Each row of a before or after table is a point. One or more steps were done to the points. Then noise was added and the rows were shuffled. The steps act on columns, c1 being the first. What was done? A step turns or swaps two columns, mirrors them in a line or flattens them onto one, adds a multiple of one to another, or multiplies or shifts one. Angles are multiples of 10 degrees, from the lower column toward the higher: turns from -170 to 170, lines from 10 to 170 but not 90. Use the fewest steps. Two steps may share a column if one is a turn and the other turns, adds or multiplies; they go together, in the order done. Otherwise the lowest column goes first.
In the rows, zero is written as 128.

Before (14 x 2):
[[131 170]
 [154 144]
 [135 133]
 [ 77 175]
 [126 110]
 [146 104]
 [109 115]
 [ 74 157]
 [ 97 127]
 [153 105]
 [ 83 111]
 [104 110]
 [109 182]
 [136 106]]
After (14 x 2):
[[124 143]
 [166 157]
 [143  90]
 [108 108]
 [157 143]
 [ 98 139]
 [112 148]
 [166  86]
 [188 120]
 [102 144]
 [123 123]
 [142 145]
 [143 153]
 [191 104]]
Steps: turn c1 and c2 by -160 degrees

Before (13 x 4):
[[115 135 184 171]
 [137 142 100 119]
 [167  82 114 126]
 [135  96 186 135]
 [ 79 134 160 167]
 [132 109 160 155]
 [139 135  88  99]
 [133 144 116 102]
 [172 118 116 110]
 [133 168 103 123]
 [129 155 141 124]
 [112 128 189 145]
 [105 177 145 180]]
After (13 x 4):
[[165 122 112 198]
 [226 101 142  88]
 [174 120  67 138]
 [169  99  68 164]
 [230 135 140 109]
 [199 156 169 114]
 [194  98  96 132]
 [135 101  94 162]
 [191 101  71 110]
 [192 160 140 120]
 [192 157 153 158]
 [196 147 158 128]
 [187 146 110 147]]
Steps: shift c1 by 60; turn c2 and c4 by 50 degrees; multiply c3 by -1

Before (8 x 6):
[[167  99 167 120 128 165]
 [103 123 134 139 122 122]
 [170 125  98 112 177 122]
 [125  77 138 120 140 126]
 [113 112 120 105 105 113]
 [182 117 129 136  94 164]
 [170  93 116 141 201  93]
 [ 84 116  80 160 145 129]]
After (8 x 6):
[[130 115  58 156 144 126]
 [172 114 167 140  98  92]
 [106 133 120 136 121 134]
 [114 183 132 122 139 102]
 [129 169 109 107 108 133]
 [172 166 150 141 198 135]
 [129 148 185 115 128  83]
 [180 151 129 115 177 132]]
Steps: turn c1 and c3 by 40 degrees; turn c2 and c6 by 150 degrees; add -0.7 times c4 to c2

Before (13 x 9):
[[108  99 186 124 127  87 152  88  99]
 [125 103 165  98  99  96 112  80 124]
 [119 170 119 170 135 139  72 127  90]
 [146 188 130 119 141 152 142 110 124]
 [141 188 136 147 137 109 141 144 143]
 [104 139 107 154 117 144 120 148 108]
 [133 168 143 124 179 145 114 161 120]
 [123 128 131 160 142 152 104  99 137]
 [140 188 181 131 123 152 136 124 115]
 [ 97 126 100 180 159 112 114 121  99]
 [107 125 153 169 119 129 127 127 127]
 [ 74 180 130 140 141 143 136 120 122]
 [122  79 160 107 109 115 167  62  92]]
After (13 x 9):
[[157 126 129 163 140 154 107 139 134]
 [ 93 165 127 164 183 148 118 135 119]
 [153 183 129 190 142 122 113  84 127]
 [169  98 125  95 132  97 167 125  99]
 [142 130 130 181 160 141 144 108  99]
 [195  79 130  56 108  85 133 138  90]
 [113 192 127 207 133 114 146 137 142]
 [116 138 127 164 118 140 113  97 111]
 [126 187 129 190 121 122 103 136 114]
 [136 127 128 169 116 127 129 105 122]
 [140 185 129 179 138 114 101 155 125]
 [136 175 125 210 136 187 128 126  92]
 [178 104 129  70  99 140 163 133 121]]
Steps: turn c1 and c8 by 110 degrees; add 0.3 times c5 to c8; add 1 times c2 to c4; multiply c3 by 0; mirror c6 and c7 in the line at 140 degrees

Before (13 x 11):
[[134  92 154  95 133 110 119 148 120 113 100]
 [156 106  90 129 101 146 139  99 111 145 153]
 [115 135 102 131 133 151 105 102 118 117 205]
 [130 171  89  55 140 130 208  99 199 112 125]
 [147 100 156 129 129 122  90  95 134 133  98]
 [122 115 138 120  82 128 105 133 128 161 123]
 [127 128  94  86  73  99 129 112 117 101 108]
 [113 106  88 128 131 139  94 130 155 142 102]
 [217 115 149 136 135  90  90 145 111 123 118]
 [134 113 131 141  94  94 116 138 136  97 116]
 [113 105 122 128 127   7 112 141 114 107 135]
 [103 133 108 123 100 115 180 119 122 116 123]
 [133 156 127 105 136 133 111 115 117 128  92]]
After (13 x 11):
[[117 103 116 129 124  93 135 166 154 152 109]
 [138  98 118 126 129 135  85 125  99 143 152]
 [ 27 123 129 143 132 127 103 110 120 123 117]
 [155 128 126 124 136 137 181 151 127 122 120]
 [151 126 125 133 104 121 104 141 205 117 115]
 [107 105 121  94 134 141 127 118  97 106 128]
 [102 120 118 140 149 158 133 151 113  97 140]
 [ 83 105 124 131 135 239 152 119 132 108 111]
 [117 117 124  82 156 150 135 182 111 104 116]
 [102 111 124 135 103 135  91 151  98 132 132]
 [138 155 140  54 100 101 201 138 121 111 201]
 [126 151 136 109 114 131 108 131  96 129 117]
 [127 119 126 120 161 140 104 159 127 157 124]]
Steps: turn c6 and c7 by -20 degrees; turn c1 and c6 by -150 degrees; flatten c2 and c3 onto the line at 20 degrees; turn c5 and c8 by -130 degrees; swap c9 and c11

Before (14 x 14):
[[124 136 133 165 111 136 151 149 176 138 119 108 222 134]
 [154 151 175 133 123 124 139  99 103 119 154 124  98  99]
 [162 134 163 115  82 140 138 117  85 144 160 139 109 117]
 [147  73 122 160  91  81 129 111 146 123 144 129 100 105]
 [153 149 116 165 111 110 149 108 141 119 158 143 152 221]
 [ 85 145 139 116 121 126 161 131 150 170 156 127 164 148]
 [150 124 129 126 132  90 138 151  89 116 143 142 112 142]
 [121 145 133 136 136 132 137 153  99 194 161 115 109 135]
 [119 142 137 130 117 138 174 117  84 128 152 101 102 132]
 [136 144 125 134 129 138 127 119  91 118 169 128 164 116]
 [170 135 119 120 116  74 134 114  91 149 155 116 123 152]
 [160 145 116 129 111 139 155 137 140 118 157 119 115 106]
 [161 118 115 128 137 126 151 113  95 141 127 141 101 100]
 [178  81 134 138 135 104 150 121 126 120 160 121 120 131]]
After (14 x 14):
[[194 131 165  94  81 143 134  82 133  83 134 182 109 124]
 [167 122 130 113 131 103 113 211 160  99 136 183 114 127]
 [146 141 137 108 118 158 142 106 149  90 142 140 102 139]
 [162 144 134 105 135 133 132 202  87  72 153 158 111 123]
 [156 145 124  98 129 133 131  86 155 102 151 165 162 122]
 [151 145 116 105 109 149 144 116 132 143 147 160 115 107]
 [167 152 176 109 123 130 128   9 147 110 145 164  97 117]
 [133  72 123 129  90  95 109  49 122 144 162 169 100 118]
 [ 97 136 136 156 112 145 139 194  95 164 153 147 223 126]
 [199 134 120 100 117  90 108 128 129  86 134 155 124 157]
 [ 86 148 141  99 122 141 134 165  80 126 132 168 164 146]
 [191 120 113 130 139 134 131  47 136  95 127 183 102 112]
 [143 149 112 119 110 126 126 216 129 143 177 183 154 218]
 [178  82 135 106 134 118 122 112 135 129 155 161 121 134]]
Steps: turn c9 and c10 by 120 degrees; add -0.7 times c10 to c1; turn c4 and c11 by 60 degrees; flatten c6 and c7 onto the line at 30 degrees; turn c8 and c14 by -30 degrees; multiply c8 by 3; shift c12 by 40
